Every row gives one point. Each copy is the shape, with its points in the same order, stretched, turned, moved and blurred by noise. Is it also mirrored, or only turned?

Shape (7 x 2):
-13.1 18.6

-27.9 -1.9

13.0 23.2

1.1 5.4

-15.1 5.6

-1.0 -4.3

-32.8 19.1
Copy 1 (7 x 2):
-23.1 -19.6

-29.7 -1.5

7.9 -20.0

-1.9 -4.2

-17.4 -5.6

-1.2 4.9

-40.3 -23.9
Copy 1 is: mirrored
Copy 2 (7 x 2):
-19.7 -25.0

-28.0 2.1

6.6 -37.7

0.5 -12.1

-17.3 -8.6

1.4 -2.3

-40.9 -21.3
Copy 2 is: mirrored

Shape (10 x 4):
1.5 22.4 7.4 2.4

-9.3 5.9 7.7 -8.5

-26.3 -26.1 -8.3 9.4

-3.6 -5.6 -12.1 1.5

5.5 31.6 14.2 -1.8

-20.9 31.9 -14.7 23.8

24.1 9.6 -4.2 -0.1

-22.7 -16.6 10.0 -25.5

-18.7 -45.8 10.0 18.7

-0.6 -16.6 7.5 17.3
Copy 1 (10 x 4):
-18.8 23.2 -14.2 -9.7

-22.3 2.3 -5.3 1.6

-11.6 3.3 14.9 36.5

-1.4 4.9 -7.7 12.9

-23.2 21.8 -18.3 -16.3

-24.9 35.1 -30.1 27.4

6.2 8.5 -15.8 -19.1

-31.1 -22.3 10.6 9.6

-8.5 10.6 45.4 32.1

-0.8 20.3 15.6 10.2
Copy 1 is: only turned
Copy 2 (10 x 4):
-7.9 2.7 -3.4 -1.3

16.1 0.9 3.2 -11.8

45.9 3.1 19.0 10.0

29.5 -5.7 -3.4 13.6

-16.3 3.9 -5.7 -10.5

-3.2 31.6 -4.1 18.4

2.5 -21.3 -16.0 14.3

44.8 -6.1 15.3 -32.7

39.4 -11.0 39.2 17.4

15.0 -12.3 19.1 16.8
Copy 2 is: mirrored
Copy 3 (10 x 4):
21.1 19.9 3.5 6.0

11.0 -2.4 2.7 0.4

-29.0 -10.1 -2.4 15.4

-6.6 6.8 -11.1 -3.0

31.7 23.2 6.3 4.5

16.9 37.5 -18.4 36.1

10.0 22.9 -1.6 -15.9

1.1 -35.0 2.9 -10.5

-48.0 -17.0 25.6 13.6

-21.7 7.7 19.1 8.7
Copy 3 is: mirrored
Copy 4 (10 x 4):
-6.2 11.0 -9.4 -9.7

-5.8 -9.5 -9.7 -15.5

-4.1 -38.8 25.8 -10.1

9.6 -13.3 10.5 -1.6

-6.4 21.8 -17.9 -8.7

-22.2 6.3 4.2 16.9

19.2 16.4 0.2 -3.1

-2.5 -37.2 -5.4 -28.6

8.5 -39.6 42.3 -25.0

8.7 -10.9 26.3 -16.5
Copy 4 is: only turned
